Each row of a before or after table is a point. The points were changed in one or more steps. Then noise was added and the rows were shuffled. The steps act on columns, c1 being the first. What was done? A step turns or swaps two columns, mirrors them in a line or flattens them onto one, adds a multiple of one to another, or multiplies or shifts one. Angles are multiples of 10 degrees, from the lower column toward the higher: turns from -170 to 170, lines from 10 to 170 but not 90. Use the fewest steps. Two steps may share a column if one is a turn and the other turns, adds or multiplies; they go together, in the order done. Otherwise the lowest column goes first.
(in the rows, 128 means zero)

Before:
[[108 149]
 [ 75 154]
 [164 102]
 [ 74  93]
 [127 117]
 [ 82 128]
 [163 196]
 [123  87]
 [166 135]
 [122  77]
 [107  63]
 [ 78  67]]
After, 12 rows:
[[151  97]
 [137  71]
 [115 141]
 [104 107]
 [152  87]
 [113  80]
 [195 117]
 [105 168]
 [194 145]
 [195 206]
 [157 126]
 [133 167]]
Steps: shift c1 by 30; shift c2 by 10

Before, 12 rows:
[[128 195 134 179 118 178  83 134]
 [136 107 118 171 101 128 167 154]
 [108 198 128 187 103  84  83 166]
 [ 99 146 156 139  97 179 100 119]
 [111 123 164 132 172 181 160 140]
 [ 95 131 110 150 135  93 120 174]
 [ 71 130 140 112 176 153  80  81]
 [118 160 165 118  96 170 154  77]
 [157 141 122 133 110 155 103 154]
 [103 113 109  93 117 136 101 176]
 [ 82 151 100 104 121  86 162 140]
 [113 124 165 113 147 123 161 126]]
After (12 x 8):
[[178 207 134 104 104 149  83 134]
 [123 114 168 123 177 136 165 125]
 [ 84 213 125 114  63 130  86 171]
 [ 67 125 102  94 108 157 165 143]
 [131 114 141 115 251 185  77  86]
 [130 144 118 175  59 116 164 157]
 [171 153 153 122  51 173  95 121]
 [ 87 152 115 140 144 152 119 175]
 [166 134 167 131 239 166 161 136]
 [167 137 125 120  80 109 105 151]
 [163 144 165  94  48 151 146  72]
 [129  90 105 118 102 150 106 172]]
Steps: turn c1 and c6 by -70 degrees; turn c2 and c4 by -50 degrees; multiply c5 by 2.5

Before (12 x 12):
[[111 148 143  81 130 139 143  80 135 141 148 140]
 [114 130 118  96 108 120 107 135 158 126 159 150]
 [209 150 134 122  77 172 141 144 113 137 113 150]
 [ 97 125 126 133  92  89 145 150 138 126  97 125]
 [130 122 156  87 112 140 101 130 135 130 102 160]
 [128 115 152 114 131  95 134  95  77 135 143  64]
 [120 119 153 116 121 159 129 115 125 141 170  88]
 [109 145 152 140 136  93 116 147 111 143 141  91]
 [149 133 132 104 142 156 133 154 138 124 136 116]
 [161 136 163 140 118  89 119 143 139 128  95  90]
 [107 114 133 129 125 118 148 151 157 125 168 161]
 [121 116 119 127 122 115 131  99 128 154  98 131]]
After, 12 rows:
[[ 94 119 153 115 119  97 157 108 128 161 170 154]
 [184 136 163 143 114 165 163 131 129 128  95 146]
 [217 150 134 104  62  90 102  98 128 151 113 124]
 [ 52 115 152 159 132 145 174  64 127 145 143 173]
 [201 133 131 128 146  91 134 162 128 118 137 139]
 [168 114 133 134 125 137  90 188 127 121 167 123]
 [159 145 152 141 138 163 165 180 128 165 141 142]
 [ 56 116 119 137 120 137 125  78 128 192  98 127]
 [136 130 119 158 103 113 125 152 128 123 159  97]
 [  7 149 143 157 131  89 110  48 129 160 147 131]
 [159 125 127 149  81 162 120 194 127 122  97 143]
 [134 123 156 152 108  93 121 131 127 134 102  87]]
Steps: multiply c8 by 3; turn c1 and c8 by -50 degrees; turn c4 and c6 by 140 degrees; multiply c5 by 1.3; turn c7 and c12 by 130 degrees; multiply c9 by 0; multiply c10 by 2.5

Before, 8 rows:
[[120 170  48 162  84 102  93 102 135  99 187 194 137  96  52 126  72 122
  131  52 108 129 132 100]
 [132  98 125 111 115 119 211 126 132 185 179 140 143 126 101 138  58 155
   14 158 137 182 178 146]
 [ 57 133  99 147 126 108  97 155  41 156 206 126 139  87 118 145  97 129
  176 116 180 154 156 138]
 [ 94 100 178 138 107 108 213 115 186 151  73 125 126 128  88 107 114  98
  101 125 145 202 157  21]
 [ 58  83 183 122 107 121  56 119  58 197  78 104 127 203 191 106  60 125
  126 163 200 166 105  90]
 [103 167 155 115  82 159 116 150  98 179 157 146 148 106 143 100 118 138
  171 169 109  64  93 168]
 [112 157 147 110  78 133 116  99 116 198 112 151 135 106 114  47  90 128
  153  89 149 150 109 186]
 [167 187 145 123 140 142 144 129 103  75 116 156  49 143 172 118  85 137
   87 111 110 111 154 143]]
After (8 x 24):
[[120 176  74 161  82 200 123 145 146  84 188 197 134  95 175 127  79 128
  134  47 136 126 141 103]
 [ 56 133 115 145 125 153 168 116  36 137 200 142 142  89 133 132  97 128
  167 112 174 154 149 134]
 [128  97 144 116 109 153 131 129 128  88 181  34 145 131 146 133  60 162
   19 162 124 182 174 143]
 [ 57  78 158 122 101  90 226 156  37 163  79 141 132 208  70 106  69 129
  126 164 154 160 105  86]
 [ 97 104 193 133 109 168 113 145 150 111  74  48 126 127 141 107 117  99
  109 122  75 209 156  25]
 [106 167 129 123  73  95 188 100 127 106 156 123 150 103 126  99 113 138
  172 168 151  60 100 171]
 [165 189 123 113 131  90  78 120 125 104 109 150  48 139 105 117  92 140
   87 114 154 108 143 148]
 [105 156 148 115  76 130 195 164 122  99 114 121 129 106 145  44  93 129
  147  84 133 145 108 190]]
Steps: turn c6 and c15 by 140 degrees; add 0.5 times c6 to c3; turn c7 and c10 by -120 degrees; turn c10 and c12 by 70 degrees; turn c8 and c21 by -160 degrees; turn c9 and c21 by -60 degrees

Before:
[[142 127 135 146  61  73 213 123 155 122 159 114 120 131  87 101 171 138
  129   7 157  44 159 163 103 159 124 171 163  63 111 127  80 147 137 171
  113 132 108 111 131 142 163 117  88  52 103 165 123 131 140 101 162  93
  120 202 146 118 157 129 132 138 219 135]
 [ 94  80 135 192 154 105 128  87  52  80 111  51 177  74 134  90 131 155
  137  85 142 119 156  78 105 130 112 118  87 150 108  35  69 127 140 173
  132 134 210  93 126 133 165 103  89 142 165 121 129 115  94 102 103  99
  145  91 168  94 132 149  53 148 178  88]
 [122 152 114 117  98 141  74 175 136 164 135 157 148 143  83 160 129  75
  165 179 108 159 129 115 119 137 113 109 153 109 193 135 172  86 150 128
  115 139  71 138 132 134 153 149 162  78  90 170  98 141 123  89 146 187
  103  95 125 165  90 101 151 135 100  78]
 [ 96 175  80  82 127 133  47 119 146 171 135 116 144 150  88 119 139  97
  108 149 136 172 165 140 134 161 177 116 158 102 168 127 137 119 123 106
   95 126  97 151  86 148  95 153 184 103  74 147 131 162 162  94 137 157
  155  95 125  91 120  59 127 141 134 122]
 [156 117 102  84  95 120  89 162 137 140 137  85 116 132  92 135 121  71
  107 153 114 144 156 122 118 155 147  68 184 124 160 142 180 104 128 124
   97 107  82 127  65 118 124 112 161  52 121  89 166 146 183 131 117 182
   87 129 111 115  69  90 149 137 121 126]
 [126 104 172 165 115 134 147 107 139 101 145  68 175  90 161  75 149 169
  147 103 115  55 148 131 132 141 129  71  92 192 116  69  74 122 119 153
  143 103 188 136 125 115 167  93 115 153 106 124 126 138  50 106  57 140
  142 116 185 121 166 115  34 160 202 106]
 [ 99  75 143 174 151 117 146  84  72 153 141  66 122 109 151  43 131 177
  138 101 109  81 170  86 105 121 152 141  58 154  89  92  87 121 104 131
  139  85 142  89 132 137 174 136  99 146 138 121 120 156  16 113  52  67
  123 134 149 119 112 116  61 144 156  82]
 [186 145 141 153 119 109 132 141 144 144 156 106 169 141 132 104 180 109
  180  24 200  72 134 149  83 163 148 156 161 115 175 105  69 132 138 176
  101 107  76 142 101 148 164 150  92  75 146 109 128 164 121 168 159  97
  115 166 164 128 144 122 135  84 203 140]
 [159 185  62  82 107 148  80 128 166 153 122 136 102 168  91 159 130  90
  142 146 127 186 138 179 115 112 138  89 106  93 187 130 207 112 137 119
  101 142 156 131  97 111 144 135 161  65 108  89 116 180 162 106 130 133
   90 108 146 140 107  75 131 144  85 128]
 [103 165 111  98 122 137  96 143 146 155 123  99 130 163  83 141 167  61
  122 149 163 200 150 140 122 137 136 125 186  67 155 169 162  69 120 115
  124 164 125 142  98 118 132 103 155 136 111 119 152 193 150 115  90 194
   68 120 124 175 116  74 155 114 129 127]
 [143  67 150 110 142 107  89  61 110  94 115  95 138  71 157  57 123 148
  136  67 110 100 178  66  99 133 117 125 101 180  78 101  54 110 112 175
  143 139 183 140 155 129 138 137 100 119  90  82 126 136  43 109  95 120
  108  88 150 134 166 163  30 131 147  95]
 [116 155 145 105 104  95  93 126 133 151 138 140 113 207  59 153 118  82
  132 167 134 189 149 161 145 134 115  90 168 123 201 176 154 120 154 122
  103 131 106 177 110  99 132 167 192 105 127 136 202 173 166 116 148 148
  100 103 112 140  79  72  97 131  87 140]
 [110 137  92  84 143 105  87 140 167 147 170  91 129 171 135 166 141 101
  151 114  93 174 148 136 124  53 118  86 133 113 146 143 154  89 150 146
  117 109 103 153 119 132 128 161 176 109 111 143 140 200 175 122 157 200
  101 108 123 122  95  81 163 136 135 101]
 [130 180 127  97 144 118 107 100 131 183 148  94 109 144 113 171 146  90
  179 166 146 170 144 129 146 137 124  71 172  67 157 111 151 131 165 161
  118 156  73 141 102 116 105 152 170  80  83  89 137 167 155  84  81 147
   85  97 103 133  84  80 113 172 135 112]]
After, 14 rows:
[[132  98 172 164 115 140 136 115 136  95 147  68 178  84 162  71 149 206
  107  98 119  62 146 131 135 138 137  70 104 202 123  77 131 114 124 150
  146 159 193 127 129 122 171  99 117 123  95 123 120 119  47 109  63 146
  144 115 191 118 159 125  41 162 206 105]
 [ 86  76 130 192 158 103 134  81  46  85 115  44 173  77 129 107 140 191
  126  83 153 125 150  78 114 129 114 124  83 148 109  36 126 125 145 177
  139 128 218  92 126 130 167 104  80 117 164 116 126 104  99 105 109 100
  139  96 165  92 131 119  49 155 179  95]
 [142 125 136 141  58  74 199 129 155 116 157 118 125 133  90  99 171 176
  132  10 159  52 160 161 103 156 134 174 162  61 120 115 129 147 134 177
  103 122 105 114 129 140 163 122  92 198 104 166 128 113 133  92 162  94
  122 203 143 125 157 135 133 136 213 126]
 [ 95 174  82  88 119 140  49 111 148 179 137 124 147 151  95 120 134 136
  176 146 119 176 154 128 127 164 186 120 162 101 170 127 135 129 130 110
   94 120 100 144  86 142  93 157 183 146  69 147 131 161 165  96 134 164
  156  91 131  88 113 120 128 143 134 122]
 [162 192  64  82 111 146  79 124 167 155 127 142  86 170  93 155 132 132
  158 140 125 187 136 180 120 115 143  86 108  98 181 123 150 112 140 120
  110 125 154 131 100 113 146 134 165 187 108  88 117 203 162 110 118 136
   90 103 140 153 110 119 126 140  82 122]
 [154 117 106  89  92 123  78 157 141 143 129  80 118 142  94 131 119 117
  184 156 109 148 152 115 116 159 142  66 183 116 162 143 142 106 124 124
   98 131  87 139  67 113 136 111 159 179 119  90 171 154 177 126 124 178
   89 126 125 116  73 125 151 144 122 127]
 [108 166 111  93 123 146 102 142 149 152 129  98 128 166  93 134 165 111
  134 152 150 206 143 133 116 139 138 119 167  70 150 171 151  72 122 112
  122  72 119 135 103 122 129  99 155 121 108 116 153 197 148 116  83 195
   67 121 129 163 111 135 153 118 142 136]
 [116 135  90  86 148 106  91 138 179 149 175  90 124 171 139 164 145 136
  131 109  93 166 148 134 123  58 113  91 141 121 151 139 149  85 150 142
  120 143 106 154 122 134 129 165 178 164 107 146 128 195 173 123 155 199
  103 107 115 115  93 120 154 140 138 111]
 [125 151 119 115  92 135  73 177 131 156 137 154 149 140  72 154 137 112
  142 183 108 159 133 117 110 135 118 105 152 111 193 146 135  80 154 133
  110 113  77 133 135 132 151 152 159 186  92 172  98 151 131  96 152 182
  102  90 118 160  92 131 148 128  99  77]
 [135  70 156 104 138  99  85  64 112  95 123  86 139  76 155  48 124 196
  144  63 121 113 182  68 100 130 116 118  96 180  81  97 114 117 115 171
  140 122 193 134 151 126 138 139  93 147  92  82 126 117  42 109  98 116
  116  85 137 132 167 128  25 121 152 100]
 [182 140 141 149 117 108 130 132 142 137 157 108 176 137 135 112 176 155
   98  23 195  75 138 145  82 165 143 152 162 115 188 106 137 126 136 180
  102 132  80 144 106 150 166 149  92 198 146 104 129 147 122 165 158 100
  117 164 175 129 151 141 136  86 201 139]
 [112 154 146 109 105  90  96 127 132 157 144 135 109 214  58 151 122 117
  154 163 124 181 150 160 149 137 114  90 168 120 200 177 144 128 154 128
   99 111 107 174 115  99 130 165 199 151 134 139 205 172 159 126 151 142
  103 116 118 151  80 128  96 128  97 132]
 [129 177 127  94 140 118 105 111 130 187 146  94 110 139 110 178 148 130
  127 166 136 162 147 127 144 138 124  76 168  68 150 106 148 133 165 164
  117  85  82 142 102 104 107 157 176 198  84  90 132 175 153  87  78 141
   90  96 102 136  85 134 108 170 141 110]
 [ 96  76 136 179 150 120 145  84  72 155 142  68 122 112 145  44 133 228
  112  92 110  83 171  90 100 123 150 146  74 160  82  89 135 111  98 136
  143 184 141  97 128 144 166 137 101 122 138 120 120 139  19 116  53  65
  124 132 157 128 113 123  58 145 167  88]]
Steps: shift c18 by 40; turn c19 and c46 by 150 degrees; add -0.5 times c56 to c19; flatten c21 and c60 onto the line at 10 degrees; mirror c29 and c38 in the line at 170 degrees; flatten c33 and c50 onto the line at 70 degrees
